Each row is a point. The window is the flat piece filled in between its corners: a triangle in 3 columns, a solid with four corners in 4, and so on. A path goes straight from each point to the next, and from the last back to the first. List the points from which the path goes on through the window.

Window (4 x 4):
2.3	-5.4	0.9	1.4
-13.0	4.6	-6.9	-4.2
7.1	-0.6	1.1	1.8
2.7	-2.3	-6.8	0.9
Path:
(1): 2.9	-5.7	0.3	-5.4
(2): -2.0	-3.3	1.9	-8.7
(3): -6.1	-0.5	0.2	2.2
(4): 1.2	-1.2	-6.0	3.8
(5): 3.4	-3.0	-6.5	-2.5
(6): -3.0	0.4	-4.6	-8.8
(7): -7.3	2.1	-4.6	2.9
(8): 0.9	1.3	-1.4	8.3
(9): 4.6	-1.4	-1.4	-4.7
(10): -2.5	-2.0	-3.9	-6.4
(11): -4.9	-0.8	-4.5	1.1
(12): 0.4	-2.3	-0.4	6.0
Through the window after points: 4, 6, 8, 12

Window:
3.6	-8.2	3.4	-4.5	12.1	-4.7
2.8	1.0	-7.7	6.7	2.8	-0.4
2.8	2.2	4.2	-2.4	0.4	-2.4
1.4	-7.9	3.3	-6.9	-4.9	0.2
-8.2	-0.9	3.9	12.1	0.7	-1.5
-4.3	6.3	-4.7	-1.3	-3.4	-0.5
Path:
(1): -2.2	-3.3	-3.3	-2.8	-5.7	-10.1
(2): -0.9	2.3	0.9	-2.2	-0.8	4.4
(3): 0.2	0.7	0.0	-3.7	0.2	6.0
(4): 2.3	-1.7	-0.1	-4.4	-3.4	-9.4
(5): 0.0	-2.1	-0.1	-2.6	-3.6	-4.5
(6): -0.1	-1.3	1.9	-4.2	0.0	3.4
(7): -0.5	-5.2	1.0	-1.0	9.7	3.1
(8): 0.7	-6.2	-0.3	-1.2	5.7	-7.1
(9): 2.4	-0.5	-6.0	5.3	1.2	-5.8
(10): 0.8	1.9	-4.7	5.6	4.3	9.0
(11): 3.2	1.6	6.2	-4.3	3.3	5.2
(12): 1.6	0.6	2.0	-1.0	-1.0	-5.5
Through the window after points: 1, 5, 9, 11

Window, 8 rows:
0.7	-0.6	-1.0	4.2	5.4	-0.9	-3.7	-0.5
-1.5	-1.8	-1.2	-5.5	2.4	-6.7	-0.6	2.6
2.8	1.1	-4.4	-2.2	-13.3	-6.2	0.7	-2.5
-1.7	-7.9	-1.5	4.2	-1.8	-1.9	4.3	1.6
4.2	-5.1	5.3	2.7	-0.6	0.1	5.0	0.6
-6.6	-8.8	9.7	-6.4	-3.6	-5.5	-2.3	0.6
-12.9	-4.5	2.6	-1.0	6.7	6.9	8.7	-1.1
4.6	-1.2	-13.0	-4.1	8.7	0.7	-7.1	-2.8
Path:
(1): -5.8	-1.9	-2.2	-4.0	1.4	2.8	-0.2	3.9
(2): -5.4	-2.6	-1.9	-1.5	3.6	-3.0	1.9	-3.1
(3): 0.5	-4.9	-2.4	2.0	-2.6	-5.7	3.7	-5.7
(4): -1.1	-4.3	-1.8	0.5	-4.7	-1.0	1.4	4.1
(5): -5.0	-3.6	0.0	-0.2	0.8	2.5	1.2	3.3
(6): -2.9	-5.2	1.4	-1.1	4.9	-6.7	7.1	-7.3
(7): -4.1	-2.8	-0.3	-0.7	-0.2	-1.9	5.8	-5.4
(8): -4.2	-1.9	-1.4	-2.5	-2.8	3.5	0.4	4.6
Through the window after points: 3, 5, 7

Window (9 x 9):
5.9	-4.3	0.1	-2.9	10.9	-2.1	-2.1	1.1	-1.3
-4.2	1.1	6.9	5.5	1.5	-0.5	2.2	-4.6	-1.8
-2.1	-4.6	-4.5	-2.7	1.4	2.1	2.9	-2.4	1.6
8.8	6.6	4.1	0.9	2.5	8.7	-6.9	-3.2	-2.3
-0.3	-0.2	1.0	-10.9	8.5	1.9	2.7	-2.9	3.0
8.5	8.5	6.6	2.8	-6.4	-7.0	-0.6	-9.6	-3.1
-2.5	1.6	-0.6	-4.6	-1.7	-6.8	-3.4	-0.7	1.6
13.1	0.8	1.8	10.1	-6.1	-2.5	-1.6	17.3	7.4
-1.7	2.3	-4.2	0.5	1.8	-3.5	4.7	5.7	-0.4
Path:
(1): 1.7	-0.9	1.4	-3.4	0.5	0.6	1.9	2.9	-3.3
(2): 0.7	2.2	10.4	-0.4	-3.7	4.1	0.4	2.6	-5.3
(3): 1.0	2.1	-0.5	4.9	6.1	-1.1	-0.9	-6.6	2.6
(4): 5.1	6.9	2.1	4.7	3.2	-3.1	-3.0	-3.8	6.5
(5): -2.1	-3.3	3.9	-2.1	-5.8	-1.4	4.8	-3.3	-9.1
(6): 7.0	3.5	5.3	2.3	-4.4	-2.1	-0.2	0.2	-4.2
(7): 5.6	7.9	0.3	3.1	1.2	-5.3	-2.3	-8.4	7.3
(8): 0.7	1.9	-7.1	6.4	5.6	-6.6	-1.1	-2.4	6.2
(9): 1.0	0.9	3.8	-3.7	-1.9	2.2	1.9	3.4	-3.3
(10): 1.9	1.7	5.1	1.0	-3.1	0.1	2.2	-0.4	-2.1
(11): -1.2	3.8	0.9	5.6	2.2	-2.3	-1.5	-3.2	5.0
(12): 0.3	4.9	-2.6	2.5	3.2	-2.3	0.0	-4.3	7.3
(13): 0.3	-0.1	4.1	-1.3	2.6	1.8	0.9	-1.1	-2.6
(14): 0.7	-3.2	8.3	-4.5	-5.9	-1.2	0.3	3.7	-4.5
(15): 2.2	2.5	-3.5	1.6	3.2	-3.3	-0.7	-0.2	3.5
(16): -1.0	0.5	-5.9	0.2	4.9	-1.1	1.8	-3.3	9.0
Through the window after points: 2, 4, 6, 8, 12, 14, 16
